Each wall is flat, endless, passes through zero and stands at right angles to its row. A trip goes straight from one point to another. Which walls does it cross, in order?

Walls:
(1): [15, -16]
(2): [-12, -52]
(3): [24, -9]
(4): [6, 36]
Trips:
[18, 23] to [53, -27] -> 1, 4, 2
[2, -38] to [17, -17] -> none

Walls:
(1): [1, -1, 4, 12, 1, 17, -52, -13, -21, -20, 2]
(2): [5, 23, -19, -23, -10, -6, -17, 34, -16, -39, -3]
(3): [-22, 1, -16, 8, 24, 13, -14, -44, 2, 2, -8]
(4): [-20, 6, -28, -10, 23, -45, 9, -6, 14, 48, 30]
(5): [21, 9, -22, 26, 24, 8, -32, 40, 37, -7, -20]
Trips:
[-2, 37, -23, 16, -2, -10, -14, -8, -26, 4, -1] to [23, 30, 24, 11, -20, -30, 20, -10, -29, -26, -19] -> 5, 4, 3, 1
[0, -35, 22, 4, 29, 11, -41, -27, 9, 2, -3] to [37, -3, 8, 52, -29, 4, 39, 21, 3, 13, 13] -> 3, 1
[-17, 36, -13, -31, 12, -18, -13, -21, 14, 49, -16] to [1, -23, 14, 18, 5, -19, 18, 1, -18, -1, 4] -> 3
[19, 7, -18, -18, -30, -14, -14, 15, 32, -15, -3] to [-11, 6, 38, -22, 3, -29, 0, 10, 3, 42, -5] -> 4, 5, 2
[30, -7, 6, -43, 29, -60, 30, -33, 4, 3, 16] to [51, -22, 41, -5, -22, -14, -23, -2, -10, 0, 23] -> 1, 4
[-8, -20, -15, 3, -2, -24, -36, -22, -33, 16, -13] to [-23, -7, -9, -26, 4, 33, -18, -5, -24, 43, -2] -> none
[-11, -10, -11, -20, -18, 7, 46, -20, 4, -5, 5] to [-8, -5, 4, -6, 18, 24, 10, -30, 5, 0, -19] -> 4, 1

Walls:
(1): [-10, -6, 10, -14, 28, 26, 4, 31, 7, 29, 6, 1, -28, -20, 15, -16, 34, 43, 2, -1, -17, 19, 10, 22, -22, -16, -8, -9, 3, -16, -8, -52]
(2): [18, -6, 21, -4, 36, 18, -18, 1, 1, -9, -35, -5, 0, -9, -16, 1, 16, -12, -12, -8, 31, 24, -2, 3, -21, 11, 0, -11, 27, 30, 5, -58]
(3): [-49, 6, -1, 5, 8, -8, -28, -17, -13, 11, 21, -23, 8, 7, 10, -19, -18, -32, -12, -6, 9, 33, 19, 8, -39, -37, -25, 12, 25, -3, -7, -37]
(4): [33, -32, 11, 17, 1, 16, 28, 1, 19, 20, 19, -9, -13, -2, -4, -1, -23, 10, 40, -10, -24, 12, 14, -7, 8, -14, -5, -11, -7, 28, -9, 6]
(5): [-13, 38, 2, -8, -40, 0, -15, 5, -6, 13, -8, 1, 9, -23, -27, -41, 29, -13, 4, 7, -10, 20, -5, 8, -21, 20, -19, 36, 5, -29, -17, 15]
Trips:
[2, 4, 8, -12, 30, 1, -5, 14, -17, -12, -30, 5, -2, -26, -46, 12, -12, -13, -17, 0, 19, -15, -18, -19, -32, 18, 11, -38, -16, 2, -26, 34] to [7, 8, -27, 10, 50, -18, 14, -10, 8, -34, -15, 15, 4, -4, -26, -1, 3, 35, 12, 24, -11, 3, 6, 18, -10, 14, 11, -1, -1, -16, 10, -18] -> 5, 1
[24, -5, 34, -23, -29, -11, -13, -19, 13, 9, 19, -25, -17, 25, 25, -3, -20, 7, 22, 28, 0, 4, -34, 20, -32, 13, -32, -28, -25, 7, -22, 24] to [-11, 4, -6, -11, 8, 6, -10, -36, -26, 4, -13, -1, -28, -34, -14, -5, -15, -34, 1, -15, 41, -41, 23, -25, 22, -43, -31, 35, -38, -44, -10, -10] -> 3, 4
[-7, -8, 18, 3, 7, -6, -18, 30, -30, -2, -9, -6, 26, -4, 4, -5, -7, 6, 16, 1, -2, 48, 40, -3, -34, 22, 29, -31, -29, -21, 38, 16] to [-22, -17, -9, -14, -22, -20, 55, 18, 6, -42, -10, 4, 12, -2, -29, 21, 27, -9, 11, -22, 8, 13, -18, -3, 25, 0, -10, 27, -18, -15, -21, 14] -> 3, 2, 1
[-31, 28, 13, 8, 31, -11, -8, 15, 8, -15, -20, 1, -12, 16, -18, 0, -13, 41, -7, 12, 16, -21, 28, -4, 6, 14, -15, -21, 5, -24, -11, 40] to [-22, 51, 8, 19, 1, -4, -23, 26, -17, 11, -20, 9, 18, -7, -8, -5, 14, 2, 10, -5, 20, 56, -23, 20, -31, -30, -1, 34, 1, -27, -9, 29] -> 5, 1, 3, 2
[44, -19, -14, -1, 12, -19, -15, 34, 50, 17, 5, -3, -2, 3, -4, 15, 1, -16, 3, 24, 24, -28, 8, -10, 42, 37, -5, -1, 42, 13, 4, 17] to [4, 25, -21, -4, 9, 48, -1, 23, -2, -18, 2, -15, -6, 0, -12, 0, 33, 5, 28, -32, 27, 28, -8, -1, -2, -9, 5, -15, 8, 1, 55, 21] -> 1, 5, 4
[22, 30, 18, 14, -2, 23, 26, -16, -6, -9, -14, 5, 1, 41, 2, 31, 11, 3, 30, 23, 12, -1, 24, 35, 6, 6, -31, -13, 14, -31, 4, -9] to [-60, 23, -40, -15, 13, -1, -8, 28, 12, 3, -27, 11, 21, -11, 12, 12, -3, 6, -15, -28, -39, 12, -14, -7, -24, -16, 12, -21, -19, -25, 28, -15] -> 4, 3, 5, 2
[-36, -21, 14, 26, 7, -7, 5, -6, 3, 10, -31, -20, -20, -24, 4, -21, -21, -14, -11, 17, -49, -4, -2, 4, -10, 1, 6, 15, 10, 10, -12, 1] to [-17, 4, -15, 6, -9, 16, 15, -8, 50, 5, -11, -6, 19, 20, -28, 25, -1, -3, 0, -15, -7, 12, -4, -14, -5, 13, 6, -9, -44, 12, -30, -41] -> 2, 5, 3
[30, 9, 30, 13, -8, 7, 20, -5, 10, 3, 4, -33, 38, 13, -5, -45, 21, -27, 6, 11, -19, -7, -50, -25, -9, -4, 8, 14, -16, -3, -15, 17] to [16, -13, -27, -20, 15, 0, -28, -13, -21, -3, 10, -26, -33, -40, -28, 22, 32, 0, -10, 4, 40, 2, -7, 16, -3, 42, -22, -5, -4, 2, -13, -9] -> 2, 4, 1
[18, 1, -11, -16, -7, -24, -26, 18, -22, -22, -38, -15, -12, -21, -30, -27, -20, 18, -6, -24, -24, 9, -11, 28, -3, 10, -30, 20, -11, 11, -25, -10] to [35, 3, 3, -12, 6, -8, 8, -34, -14, -25, -4, -12, -20, -3, -1, -3, 4, 34, 8, -6, 3, 5, 21, 4, -27, -22, -5, 24, 1, -2, -3, 30] -> 3, 4, 2, 1

Walls:
(1): [-20, 26, 5, -40, 2, 0, -32, -3, -3, 15, -3, -30, -37, 2, 5, 37, -10, 5, 15, 6, 33, 2, -1, -12, 29, -5, -27, 2, -1, 4, -26, 4, -4, 8, -32, -24, -37, -23, 10, -10, -2, 32, -25, -14, 33, -14, 13, 2]
(2): [-35, -29, -9, 0, 24, -8, 10, 11, 15, -1, -18, 28, 3, 6, 18, 12, 53, -15, -13, -33, 16, 0, 2, 7, -10, -9, -4, -8, -28, 9, 24, 26, -5, -17, 29, -13, -15, 6, 15, -5, 2, 2, 0, -3, 5, 14, 35, -2]
(3): [8, -4, -32, 6, -5, 7, -19, -19, -40, -27, -12, -17, 19, 9, -16, 38, 32, 9, 31, 29, 6, -1, 0, -27, 38, 36, -30, 2, 22, 15, -21, 48, 23, 7, -7, 12, -6, 53, 8, -13, -15, -14, -7, -4, 23, -11, -7, -17]
(4): [3, -6, -5, -15, -47, 0, 30, 11, 17, 3, -28, -12, 18, -39, 17, -58, -15, -29, -18, -15, -42, 15, 5, -30, -34, 9, 15, -8, 1, 24, 10, -48, -6, 21, 27, 3, 7, 19, -19, -16, 4, -15, 30, 16, 17, -17, 8, -30]
(5): [-20, -12, -29, 24, 10, 36, -5, 11, 33, -26, 0, 14, 43, -10, 26, 28, -22, -29, 6, -9, -5, 38, 21, 22, -20, 30, -21, -20, 19, 3, 1, -2, -28, 11, 20, 11, 19, 8, -49, -6, -12, 34, -13, 13, -34, -13, -5, -36]
(6): [1, 10, -20, -9, -17, -4, 9, 1, 5, -1, -19, -30, -3, -18, -23, -3, 2, -44, 24, -19, 18, 6, 0, 8, 5, 17, 15, -52, -7, -6, -6, -11, 29, 3, 1, -6, -18, 60, 5, -16, 8, 1, 19, 18, -30, 4, -6, -7]
(7): [-24, -9, -30, 0, 2, 16, -8, 11, -11, -37, -8, 22, 40, 29, 7, -13, 10, 22, 0, -16, 42, -8, -16, 7, 13, -12, -12, 7, -22, 17, 4, 48, -3, 10, 14, -8, 28, 8, 10, 15, -2, -8, -19, -6, 1, 11, 4, -1]
(8): [-3, -19, 50, -10, 27, 13, 9, 15, 22, -16, -23, 5, -10, 11, -2, 25, 9, 22, -6, 8, 0, 29, -2, 5, -4, 2, -14, -22, 8, -18, -20, 21, -29, -39, -26, 0, 5, 5, -3, 9, -25, -25, -24, -39, -5, 23, 19, 8]
(9): [12, 25, 26, 41, -8, 10, 3, -9, -16, 8, 2, 0, 14, 11, 23, 18, 0, -5, -16, -33, 4, 21, 15, 17, -20, 4, -23, 47, -2, 7, 28, -29, 22, -22, 10, -19, -14, -28, 51, 39, -10, -11, -14, 30, -5, -20, 24, 3]
(10): [-3, 1, -35, 5, -2, 16, -14, 4, -13, -24, 30, -9, 30, 16, -5, 3, -30, -31, -16, 22, 23, 20, -31, -49, -27, -21, 13, -4, -3, 15, -13, -6, 2, -3, -15, -8, -18, 19, -14, -15, 1, -16, 28, -20, 34, -10, -15, 11]
Trips:
[16, 5, -3, 7, 14, -15, 19, -22, -15, -9, -17, 14, 10, 1, 6, -18, 28, -19, -15, -13, 2, -4, 37, 23, -29, -26, 1, 5, 26, -2, 46, -2, 27, 0, 12, -3, -39, 41, -17, 23, 33, 34, 3, 2, 15, -2, -13, -9] to [-4, -1, -10, 28, -13, 16, 23, 19, -15, -17, -34, -15, -12, 7, -7, -2, -34, 13, 7, 37, 10, 15, 19, 5, -5, 3, 20, -18, 13, 21, -6, 8, 18, 12, -14, 6, -15, 22, -6, 24, -21, 3, 32, 7, 2, 12, -5, -15] -> 3, 10, 2, 9, 8
[-24, -20, -16, -20, 29, -7, 27, 10, 3, -15, -15, 21, 11, 4, -26, 31, -5, 18, 20, 49, 3, -6, -14, -2, -10, -11, -10, 5, 3, 10, -16, 29, -14, 11, 36, -10, -14, -32, 30, -3, -5, -21, 2, -5, -14, 27, 11, 16] to [-14, 8, 29, -6, 5, 17, 24, 5, -6, 24, 26, 40, -4, 7, -9, -10, -36, 10, 30, -24, -2, -1, -4, 14, 5, -21, 1, 11, 3, 20, 5, -24, 25, -16, -5, 31, 25, 16, -5, -19, 1, -28, -26, 49, 15, 2, -18, -1] -> 10, 1, 3, 9, 2, 8, 4, 7

Walls:
(1): [7, -8, 8, -2, 16, 3, -16, 3, -21, -22, 10, -2, 0, -4, 28, -7, 4, 21, 20, 4, 14, -31, -21, -1, -3, 2, -24, -29, -15, -36, 12, -4, 5, -10, 11, -8, -20, -7, 29, -9, 23, 20, 22, -20, 1, 13, -2, 1]
(2): [3, 52, -7, 22, -14, -2, -9, 7, 12, -3, 24, 7, -20, -5, -8, -34, 12, 2, 15, 28, 33, 16, 18, 17, -25, -16, -4, -22, 9, 19, 0, 7, -7, -19, 51, 6, 21, 16, 22, -11, -6, 17, 12, -28, -14, -26, 8, 26]
(3): [5, 9, -20, 17, 9, 5, 2, -1, 27, -16, -27, 9, -13, 9, 22, -11, 1, 15, -16, -4, 5, 0, -39, -10, -17, 0, 2, 31, -27, -10, -38, 24, -12, -24, -7, -14, -9, 27, 4, 30, 0, 11, -22, 1, -10, -26, -2, -11]
(4): [-37, -28, 5, 9, -7, -12, -6, 22, 16, -14, -15, 10, 5, 8, -5, 27, -19, -4, 1, 4, -13, 0, -30, 16, 0, 20, 22, 11, 0, -32, -14, -19, -3, -32, -4, 30, 1, 7, -6, -14, 3, 2, 11, -22, 3, 16, 6, -17]
(5): [20, -11, 39, 8, 23, -5, -4, -12, -49, 10, -23, 23, 7, 20, -16, -21, 10, 17, -1, 13, 0, -21, 30, -13, -3, 32, 26, -2, 24, -17, 22, -44, 12, -18, 10, -27, 7, 1, 10, -11, -12, -4, 1, 0, 20, 12, 13, -18]
(6): [0, 17, 12, 36, -12, 11, 26, 0, -7, 26, 8, -20, 25, -4, -15, -2, 14, 19, -11, 11, 17, -4, -21, -13, 1, 22, 13, -4, -30, -12, -16, 6, -26, -31, 17, 13, 8, 9, -14, -17, -22, 17, 11, -30, 29, 9, -13, 24]
Trips:
[24, -5, 8, -31, -7, 12, -16, -18, -15, -7, -8, 30, 26, 13, -20, 6, -21, 3, 18, -12, -1, -11, -21, 14, 0, -10, 15, -21, -2, -10, -38, 16, -3, 2, -4, 22, -17, 3, 5, 11, -5, 52, 10, 8, 5, -27, 4, 6] to [-5, 14, -25, -6, 5, -3, 20, 35, -12, -14, -21, -28, 37, 7, 8, 1, 1, -26, -11, -18, -1, -14, -5, -14, 5, -6, 3, -2, 11, -1, -53, 0, 18, -14, -1, -6, -22, 35, -13, -4, -1, -17, 7, -13, -10, -7, 8, -4] -> 1
[3, -2, -39, -6, -16, 18, -14, 13, 17, 16, 9, 13, 27, -29, -1, 10, 12, -11, 7, 4, -5, -7, 34, -8, -2, 31, 12, 13, 8, -36, -36, -6, 26, 7, -19, 15, -33, 12, -11, -18, -11, 15, 52, 37, 24, 1, -8, 14] to [-27, -20, 11, 34, 25, -2, 1, 36, -13, 31, 11, -11, 10, 20, 4, -4, 15, -32, 10, -24, -14, 9, -18, -7, 9, -10, 14, -12, 16, 1, 8, 48, 5, -8, -14, 26, 16, 23, 10, 12, 5, -7, -39, -2, 0, -7, 0, 14] -> 3
[8, 16, -4, 32, -32, 21, 8, 7, 2, 25, -8, 27, 27, -21, -11, -9, 9, -10, -31, -5, 14, 40, 14, -5, 30, 3, 41, -21, -15, 10, 25, -1, -1, -26, -29, 15, -1, 1, -2, -14, -4, -4, 21, 11, 15, -23, 15, 25] to [2, -25, 12, 18, -42, -20, 10, 10, -6, -3, 2, 35, 14, -14, 7, 24, -15, -30, -14, 2, 5, 11, -7, -23, -9, 40, -15, -23, 12, 2, -2, -5, 26, -45, -18, 4, -26, 37, 3, -15, 12, -6, -21, -3, -8, -15, 3, -20] -> 4, 2, 3
[-13, 22, -1, 8, -18, 0, 13, 18, -2, -11, 14, 14, 4, -9, -4, 17, -35, 13, -35, 7, 21, -7, -5, 0, -29, -1, -19, 23, -13, 29, 20, -19, -12, -5, 0, 4, -6, -5, -29, -8, 19, 27, -30, 2, -1, -10, 0, 1] to [-17, -29, 0, 0, -5, -13, 13, 20, -10, 12, 39, -25, 15, 14, -5, 10, 8, 0, 25, -2, -8, -3, 19, -9, -3, 29, -8, -45, 52, 7, 11, -19, 11, -31, 20, 13, 2, -9, -11, -14, -3, 5, 29, -2, 8, 13, 14, 12] -> 3, 5, 1
[1, 22, 24, -26, 32, -21, 9, 25, -2, -35, -22, -6, -7, -22, -31, 37, -8, 1, 11, -47, 11, 9, 19, 6, 43, -31, -11, 29, -21, -2, 29, 29, -10, -12, 18, -24, 3, 8, 27, 22, -18, 4, 16, -9, -31, -22, -1, -44] to [28, 18, 2, -15, 6, 5, -17, -13, -1, 14, 35, -5, -9, 29, -14, -18, 11, -6, 18, 4, -21, 17, -14, -2, 2, 22, 19, 7, -11, -15, 1, -1, 2, 6, -8, 6, -4, 19, 17, -20, -2, 1, 21, -9, 27, -23, -14, -5] -> 2, 5, 6, 3
[-24, -28, -13, 22, 43, -30, 1, -14, -20, -20, 14, 10, 5, 20, -8, -3, -6, -10, 12, 32, -15, -8, 5, 8, 46, -25, -23, 30, 13, 24, -1, 17, 4, -15, -4, -4, 12, 5, -17, 23, 4, 1, -17, 26, -18, -5, 3, -3] to [-29, -25, 24, 5, 24, -31, -1, 6, 13, -14, -2, 3, 7, 5, -7, 18, -8, -7, -1, -55, -15, -16, -11, 16, 19, 3, 0, 1, -25, 10, -13, 12, -7, -15, -18, 21, -3, 30, 1, -36, 0, -7, 12, 20, 19, 7, 15, 12] -> 4, 6

Walls:
(1): [-2, -9, -2, -3, 22, 7, -28, -9, -16, -5, 15, 7, 15, 18, 22, -14, -6, -12, -3, 2, 0, -7, -33, 18, -2, 9, 27, -3, -12, -6, -14, -5, 15, -3, 0, -8, 4, -4, -26, 25, 1, -4, 12, -2, 1, 17, 17, -3]
(2): [0, 2, 49, 2, -37, 8, -60, -5, 21, -6, 29, 24, 16, -25, 26, 17, -13, -10, -2, 9, -4, -19, -2, 1, 23, -5, -32, 14, -11, 1, 16, 19, -27, 8, 1, 4, -18, -1, 1, -1, -11, -9, 7, 8, -7, -29, 3, 24]
(3): [3, 16, 16, -21, 24, 1, -13, 0, 21, 13, 6, 9, -11, -6, -22, -7, 3, 14, 19, -18, 15, 9, -11, -10, 9, 0, -1, -8, 27, 8, -5, -14, -24, -33, -5, -5, -20, -13, 24, -1, -3, 17, 0, 13, 1, 0, 43, -5]
(4): [-5, -5, -23, -13, 1, 24, 5, -21, 39, 17, 39, 32, 3, 17, 40, 2, -11, 21, 12, -20, 0, -8, 12, -15, -9, 2, 19, -5, -8, 4, 16, -8, 15, -11, -14, -5, 3, -38, -6, -8, 4, 11, 4, 2, -24, -4, -17, 14]
(5): [-4, 2, -20, -2, 27, 15, 3, 5, 11, 5, 4, -14, 6, -11, -1, 4, 15, -4, -15, -5, -15, 8, 19, -43, 2, -8, -5, 17, -14, -16, 15, 36, -16, 0, 10, 5, 11, -16, -2, 8, 10, 11, 19, -1, 4, -7, -15, -8]
(6): [1, -10, 7, -3, -10, -5, 9, -34, 20, 16, 11, -13, -2, 1, 9, -13, 4, 20, 10, -12, 12, 0, 9, 4, 6, 4, -4, -14, -21, -31, 6, 0, 10, -10, -4, 3, -16, 2, -10, 6, -10, -8, 11, -9, 30, 2, 28, 1]
(7): [-10, -21, 23, 9, -9, 6, 6, 4, -9, 14, 11, 4, 1, 3, -13, 0, 0, 1, -8, 19, 4, 6, -24, -7, -8, -5, -3, 7, 3, -17, -2, 9, 3, 1, 1, -26, -26, -5, -8, -3, 28, -17, -13, 4, 8, -5, -5, 0]
(8): [22, 0, -8, -19, 13, 8, -39, -17, 18, -14, -6, 6, -7, 14, 26, 3, 9, 29, 19, 0, -27, 21, 0, -8, 4, 3, -5, 30, -1, -3, 14, 15, 8, -5, 20, -25, 8, -3, -13, 13, -13, -1, -9, 0, 8, -12, 4, -8]
Trips:
[-3, -3, -11, -9, 34, -2, -1, 16, 15, -10, -3, -2, -1, -1, -22, -16, -22, -29, -21, 2, 23, -7, 1, -15, -3, -10, 6, -7, -2, 13, 8, 1, -28, -3, 6, -40, 0, 7, -11, 33, -17, 3, 0, 1, -14, -6, 4, 3] to [-7, 9, 1, -12, 7, 1, -2, -10, 13, 4, -6, -1, 7, -11, 17, -14, -2, -5, -2, -30, 0, 15, 3, -24, 6, 15, -1, -28, -2, 24, -11, 8, -12, 0, 1, 12, 3, 16, -11, 11, 3, -21, -17, -13, 6, 3, 13, 9] -> 6, 8, 4, 2
[8, -19, 4, 18, 12, 4, 2, -14, 7, 1, 5, 1, -15, 17, -19, 7, -17, 19, 8, 13, -13, 16, -10, 2, -11, -12, 14, -4, 2, 11, 20, -6, -1, 15, -10, 5, -16, -15, 1, -13, -27, -18, 0, 1, 10, 12, -5, -11] to [-4, -2, -23, -10, 15, 4, 15, 2, 10, -6, -2, -21, 3, 10, 3, 3, 12, 7, 8, 2, 1, 15, 7, 12, -8, -3, -1, 13, -1, 24, 5, -18, 13, -10, -14, 13, -2, 19, 31, -10, -2, 16, -18, -14, -8, -16, 3, -8] -> 7, 6
[11, 6, -16, 5, -13, 6, -21, 12, -5, 35, 9, -25, -10, -9, -6, -18, 17, -25, -6, -14, 7, -11, 27, 6, 16, 15, 9, 2, 9, -22, -2, -10, -14, -37, 18, -37, 9, 29, 1, 5, -28, 9, -4, -3, -8, -7, -7, -3] to [9, -8, 4, 7, -8, 4, 7, 13, 18, 17, 0, 20, 8, 36, 29, -10, 4, 19, -2, -14, -16, -7, 11, 6, 19, 2, -14, 24, 0, 5, -3, 7, 35, 2, -1, -8, 9, -1, 30, 6, -6, -19, -5, 13, -5, -13, -12, -5] -> 2, 4, 3, 5
[-19, -13, 16, 17, 15, 4, 5, 3, -1, -15, 9, 13, 20, 0, 9, 4, 28, 16, -2, 22, 12, 36, -24, -16, -8, 18, 8, -6, -20, 0, 13, -8, -7, 17, 13, -16, -15, 3, 6, -29, 4, -2, -15, 2, 10, 9, -1, -13] to [-15, 22, -5, 37, -8, 8, 4, -7, 14, 6, 7, 17, 14, 0, -3, 17, -7, 20, -7, 7, 14, -5, -11, -36, 18, 5, 12, -12, 11, -16, 0, 10, -23, -6, 29, 2, 11, -12, 12, -2, 5, 1, 3, 7, -7, -20, -7, 16] -> 2, 4, 3, 1, 8
[-4, 6, -20, -24, 20, 5, 13, 11, 36, 6, -3, 5, -10, 19, 30, -2, -24, 7, -3, 11, 10, 3, 0, 49, 18, 0, -17, 1, 12, -7, -8, 15, -5, 2, -2, 10, 1, -25, -6, 14, -21, -9, 45, 0, -19, -6, -3, -9] to [-16, -17, 12, 2, -1, -6, -22, 11, 12, 18, -30, -23, 15, -7, 0, -16, -8, 4, -5, 7, 7, -13, 0, 13, 0, 8, -9, 11, -12, -44, 7, -4, 3, -8, 23, -8, -23, -3, 4, -2, -34, 8, 24, 14, 28, -10, -7, 8] -> 4, 7, 3
